Each point is reached from the start by the listed moves, each made 0, 1 or 2 times, or once backwards (-1), plus a little noise. Say if it took an odd or an even number of moves. Then give how often each move was made.
In the rows, zero is written as 128.

Moves:
(1): [155 103 176 110]
(2): [138 145 150 204]
Start: [111 136 138 131]
Points:
[112 131 143 131] -> even (0, 0)
[ 67 144  63  71] -> even (-1, -1)
[ 95 177 107 219] -> even (-1, 1)

Moves:
(1): [177 140 124 147]
(2): [144 169 140 107]
(3): [ 99 166 124 148]
(4): [115 151  69 136]
Start: [126 113 129 106]
Points:
[125  50 175 119] -> even (0, -1, 0, -1)
[163 203 133 123] -> odd (1, 1, 1, 0)
[228 202  72 131] -> even (2, 1, 0, 1)

Moves:
(1): [138 106 133 112 116 103 166 137]
(2): [145 143 154 136 117 136 141 129]
(3): [123 109 137 129 128 140 142 117]
(4): [129 140 106 162 126 132 124 151]
(5): [129 152 146 154 132 102 152 134]
(6): [153 124 125 133 155 142 141 124]
(7): [124 133 101 128 128 127 155 122]
(8): [110 131 132 112 127 128 128 144]
Start: [132 123 141 146 137 135 122 116]
Points:
[201 188 248 211 115  65 194 142] -> even (1, 2, -1, 0, 2, 0, -1, -1)
[172 142  88 249 206 189 210  77] -> even (-1, 0, 2, 1, 1, 2, 2, -1)
[113  74  87 108  90  86 125 167] -> odd (2, -1, -1, 1, -1, -1, 0, 0)
[226  87 165 234 165 185 192 134] -> even (1, 1, 2, 2, 0, 2, -1, -1)

Moves:
(1): [125 102 122 147 100 135 149 130 137 116 148 146]
(2): [142 149 128 141 150 120 135 124 116 137 124 145]
(3): [138 153 137 121 117 122 150 145 135 122 116 133]
(4): [122 123 143 136 126 131 122 120 126 120 138 125]
(5): [147 127 111 120 157 140 124 124 109 135 128 107]
(6): [128 140 112 102 136 127 139 116 116 144 146 120]
(7): [118 100 129 130 102 127 135 128 117 139 129 135]
(8): [119 153 133 121 118 111 127 159 140 109 129 112]
(9): [136 120 132 146 138 127 147 124 140 131 134 128]
Start: [137 136 127 125 144 121 112 126 128 134 116 111]
Points:
[136  92 111 136  73 132 199 134 165 116 172 128] -> even (2, -1, 1, 0, 0, 1, 0, 0, 1)
[198 249  87 111 204  97 177 159 115 133 124 120] -> odd (1, 2, 1, -1, 1, 1, -1, 1, 0)
[119  71 109 137 125 134 110 159 127 100 171  38] -> even (1, -1, -1, 1, 2, 0, 1, 2, 1)
[ 93  94 212 213  15  76 184 199 201  68 139 141] -> even (1, 0, 1, 2, -1, -1, 2, 2, 2)
[166 242 142  61 189 107 141 165 148 113 108  29] -> even (-1, -1, 2, 1, 1, 1, -1, 1, 1)
[123 151 154 152  81  78 215 129 115 150 180 168] -> odd (1, 2, 1, 2, -1, 2, 2, 1, 1)
[165  80  99 157 137 148 119 113  85 155 102 159] -> even (1, 1, 0, -1, 1, -1, 1, -1, -1)

Moves:
(1): [139 130 143 128 117 120 133 135 127 134 130 118 113 132]
(2): [128 128 138 135 137 122 133 118 119 127 135 140 131 129]
(3): [114 136 121 124 141 114 137 131 111 133 124 109 147 118]
(4): [119 143 127 137 118 122 126 118 123 128 112 128 140 124]
(5): [118 133 123 131 143 144 138 140 129 132 128 135 122 118]
(6): [121 133 128 129 115 129 139 134 109 110 126 116 137 112]
(7): [130 129 139 123 129 133 124 133 140 121 127 130 135 137]
(8): [129 124 136 123 128 139 140 116 136 122 129 126 120 142]
(9): [120 148 122 125 129  89 140 117 125 114 126 119 142 116]
(10): [124 116 130 148 123 127 147 140 127 122 118 114 132 128]
(11): [137 131 135 136 137 135 130 121 126 115 123 120 125 122]
(12): [126 115 126 110 144 116 125 136 118 116 119 127 113 132]
Start: [125 136 112 129 138 109 138 135 128 138 123 130 141 108]
Points:
[119 128 118 115 249 133 183 103 144  92 126 148 102 111] -> even (-1, 1, 0, -1, 2, -1, 0, 2, 1, 0, 2, 1)
[101 137 118 141 139 103 188 116  85 151 161 131 167  96] -> odd (0, 2, 1, -1, 0, 1, -1, 1, 0, 0, -1, -1)
[ 91 100 102 118 183  99 191 159  97 142 128 122 121 108] -> odd (0, 1, 1, -1, 1, 0, -1, 1, 0, 1, -1, 1)
[ 95 101 134 129 175 109 190 179  51 101 120  90 172  84] -> odd (0, 2, 2, -1, 0, 2, 1, 0, -1, 1, 0, 1)
[ 88 108 135 149 213 114 182 185  85 103  65  85 161 107] -> odd (0, 1, 2, 1, 1, 0, 2, 0, -1, 2, 1, 2)
[116 117  99 142 167  16 128 103  99 110  93 166 140 110] -> odd (-1, 2, -1, 1, -1, -1, -1, -1, 1, 1, 0, 2)
[131 161 164 127 215 164 156 110 141 105 139 164 132 108] -> even (0, 2, 0, 0, 2, 0, 2, 1, 0, -1, 2, 0)
[110 152 133 148 176  36 225  68  87  42 125  75 197  85] -> even (-1, 2, 1, -1, -1, 1, 0, 2, 2, 1, 2, 0)
